Every row gives one point. Each copy is the shape, with its points in the same order, turned, moved and blurred by noise. Say if it was mirrored as well.

Shape:
[[  7  19]
 [ 14  10]
 [-12   7]
 [-21   9]
 [ -8 -46]
 [ 13 -78]]
Copy 1:
[[-24   0]
 [-23 -11]
 [ -1   3]
 [  3  14]
 [ 25 -40]
 [ 30 -79]]
Copy 1 is: mirrored
Copy 2:
[[-20 -17]
 [ -7 -17]
 [ -8   8]
 [-16  13]
 [ 38  11]
 [ 78   1]]
Copy 2 is: mirrored

Shape:
[[-17  35  -1  16]
 [ 40  31  17 -39]
 [ -7 -38   9  14]
 [ 14  62  18   9]
 [-35  -5  -3  16]
 [ 40 -25 -37  11]
 [ 13 -37   4 -31]
 [-15 -20 -16 -22]
 [ 46 -57  17  13]
 [-13 -24 -49   9]]
Copy 1, 10 rows:
[[ -4  33  36   3]
 [-68  28 -15  -2]
 [ 16 -26  -4 -15]
 [-49  35  43   8]
 [ 27  14  19 -13]
 [ -3 -15 -28  45]
 [-10  -8 -42 -18]
 [ 14  17 -27 -11]
 [-18 -62 -25   4]
 [ 39  10 -19  25]]
Copy 1 is: mirrored
Copy 2, 10 rows:
[[ -7  10  19  24]
 [ -7  -1  40 -57]
 [  5 -43 -28  12]
 [  6  38  33  -8]
 [-20 -18  -3  41]
 [ 36 -63  28   1]
 [-13 -58  -2 -26]
 [-23 -50  10   5]
 [ 39 -63 -29 -27]
 [  1 -66  23  37]]
Copy 2 is: mirrored
Copy 3, 10 rows:
[[ 25  -1   7  40]
 [ 46  17 -24 -26]
 [ -4 -53  19  -6]
 [ 53  24  11  29]
 [  2 -40   6  33]
 [-26   6  24 -31]
 [  0 -37 -16 -41]
 [-13 -30 -22  -2]
 [  5 -41  39 -58]
 [-52 -19   6  11]]
Copy 3 is: mirrored
Copy 4, 10 rows:
[[  1  27  22  -6]
 [ 28  39 -52   1]
 [-26 -30   6   9]
 [  5  60   4   8]
 [-28  -5  32 -23]
 [ 26 -41  -1  21]
 [ -2 -28 -48  -9]
 [  6 -29  -7 -28]
 [-29 -38 -29  54]
 [ 17 -45  30 -14]]
Copy 4 is: mirrored

Shape (12 x 8):
[[ -8   6  -8 -31 -24  -3  36   2]
 [-13 -39 -10 -19 -51  29  22  -2]
 [-16  10  34  65  38  -3 -15 -40]
 [-38  36 -16  16  64  46 -15  24]
 [  8   5   9 -46 -45  21   8 -13]
 [ -5 -26   0 -26 -21   8  25 -42]
 [-16  11  25   0  52  17  -4 -42]
 [  6  38 -49  22   7  45 -12  61]
 [-14  16  13  17  10  37   3  63]
 [ 15 -37   7 -37   9 -20  16 -16]
 [ 17 -37  20 -29 -15  10  -1 -36]
 [-27 -19  19 -15   7 -28 -29 -28]]
Copy 1:
[[-16  15  11 -31 -32  32  13  11]
 [-25  48  21 -43 -14   9 -29  27]
 [ -1  -2 -13  79   6 -19 -23 -27]
 [ -2  30 -33  25  67   5  48 -24]
 [  1  54  11 -39 -41  30  -9 -11]
 [-32  35   5 -17 -46  -5 -10   1]
 [-23  31 -15  46  -8 -12  21 -42]
 [ 50  26 -21 -16  61  20  32  27]
 [ 17  31  27   9  57  34  17   7]
 [-18  17  38 -16 -45 -26  17 -10]
 [-13  49  28 -10 -47 -24 -14 -13]
 [-18   0  19  -5 -13 -23 -19 -53]]
Copy 1 is: mirrored
Copy 2, 12 rows:
[[ -4  14 -22   3 -40 -28   2  32]
 [ -7  -7 -41  22 -53  11 -29  13]
 [ -3  11  67  -3   7  54  46 -11]
 [-19  20  26  26  52  38  13  72]
 [ 25   5 -10  13 -63 -11 -21  36]
 [  7  27 -23  -3 -61  18  -1   4]
 [  2  48  43  -4 -16  48  24  32]
 [  1 -36  -5  20  59  -4  -8  72]
 [-43 -23  23  20  16   3 -15  57]
 [  2  45  -5 -28 -33  -7 -31  -2]
 [ 18  23   1 -14 -57  23 -24   5]
 [  9  46  29  26 -24   9 -11 -13]]
Copy 2 is: only turned
Copy 3:
[[ 21  20  -2   6 -25 -22  18  26]
 [ 53   8 -31 -18 -19 -25 -21  25]
 [-52 -56  43 -16  13  -8 -38 -18]
 [-72 -28 -14  40  15 -54 -29  41]
 [ 13  41 -28 -14 -37 -10  -2  12]
 [ 24 -12 -19 -33 -31  -9  10   7]
 [-63 -35   0 -26   0 -19   5   2]
 [-21  10 -25  85  13 -25 -48  41]
 [-18  24   2  29  39 -40 -39  45]
 [ 19  -3 -20 -17   6 -16  39 -13]
 [ 13   0 -30 -41  -9  -2   4 -20]
 [-11 -10   4 -22  -9 -50   4 -45]]
Copy 3 is: only turned

Shape:
[[  -3    8    9  -13   53   10   -2  -23  -27    2    9]
 [  -4   -9   -1    7   -5    8   24  -10    2   -2   -1]
 [  39  -11    2    5   -2   14    8    5   11    1  -19]
 [  -9  -22  -14  -14   64  -38    2    5   15    7    4]
 [  22   10  -13   11   -9    8  -12  -56   -5   14    4]
 [ -11  -24    7   10   -4   -2   13    3    6   -4  -19]
 [  -2    7  -12  -40    1   12   16  -22   18    8  -13]
 [  -9    6    1   11    7  -12  -10    5   18   -4   -6]
 [   4   -4    9    6  -10    7  -16    2   21   19    9]
 [ -10    8  -39    2   -6    9  -32   -2   14   -2   28]
 [ -13   -8   -3   10    3   -1    7    5  -29   25  -18]
 [ -12  -18  -33    3   -8    9    2  -11   15    8    3]
 [ -18    0  -10    5   19   -2  -11   -2   22   13  -17]
 [  -9  -48   10  -13   -5    7    7   -3   -5    5  -21]
 [  42    1   -1  -13   -6 -121    7    7    0   14  -17]
 [ -16   -6    2   13   16   12   18  -11   -3   34   45]
 [  32    9   -3    6   19   10  -10   -7   12   13  -13]]
Copy 1 (17 x 11):
[[ 26  11 -11 -18  32  17  40 -16 -37  13  14]
 [ -4  -3  -1   9   2  33   6  -5   5   6   3]
 [ 16  -5   6  10   7  24  -6  10  -1  -2 -38]
 [-13  53 -23  27  42   5  32  12 -37  13  -1]
 [ -3 -15  -6 -30   9   9  34 -26  22  10 -28]
 [ -1  -1  -4  31  -1  21  -5  -6  -7   2   2]
 [-30   8  20 -14  -7  30  15 -12 -31   5 -15]
 [ -5  16   1   8  18  -9 -12  -6  -4   7   1]
 [-17 -16  -5  -7  23   2 -15   4  -4   7 -11]
 [-21  19 -19 -40   5 -12  -6  11  10  -7   5]
 [ 11  -6 -21  11  -9  13   4  -5 -16  38   3]
 [-27   9 -23  -5  -7  16   2  -2   5   1  -6]
 [-14  22 -16   5  16   1 -11 -16 -20  10  -8]
 [ -8 -19 -17  33  -9  21  14   4 -25  -7  -3]
 [-13  29  42  61  15 -48  48  33   8  61 -48]
 [-16 -10 -23 -21  37  35  15   1   0  35  28]
 [ 12   6  -4 -13  24  14   1  -6 -12  14 -40]]
Copy 1 is: only turned
Copy 2 (17 x 11):
[[ -8 -11  23 -24  34 -37  -3   7  27   7 -21]
 [-13   3  11  -4 -11   3   4   8  -9  -2  -5]
 [ 18  -7  -5 -31  -9  16   8 -12  -4   3   6]
 [-21 -51  -5  -6  19 -54   9 -10   0   5  21]
 [  5  40  17 -38  22 -14   0  -8 -31  -5 -12]
 [-12  -9 -10   1 -12   5   8  -4  -2 -14  -8]
 [ -7  15 -11 -33 -17 -30  -4  29   1   6   6]
 [ 10  -8 -12   9   9 -16  20   6 -10   1  -4]
 [ 14  24  -8  11   7  -8  12 -13  -4   4   9]
 [ -1  26  -2   3  42  -9  28  26 -18   0  31]
 [-31  -2 -16  -4  17   8  -7  -9   2  16 -22]
 [-25  17  -7 -10   5  -3  19   9 -21  -3  20]
 [-10   0 -24  -6  10 -24  30   1  -4   6  -2]
 [-25  -1 -17 -11 -15   4  -7 -12  16 -26   4]
 [ 26 -56 -40   2   4 -38 -61 -26 -80  12   5]
 [-26  22  39  13  12 -18   5 -12   5  28   6]
 [ 22   0  -6 -33  13  -9  17 -14  -3  17  -1]]
Copy 2 is: only turned
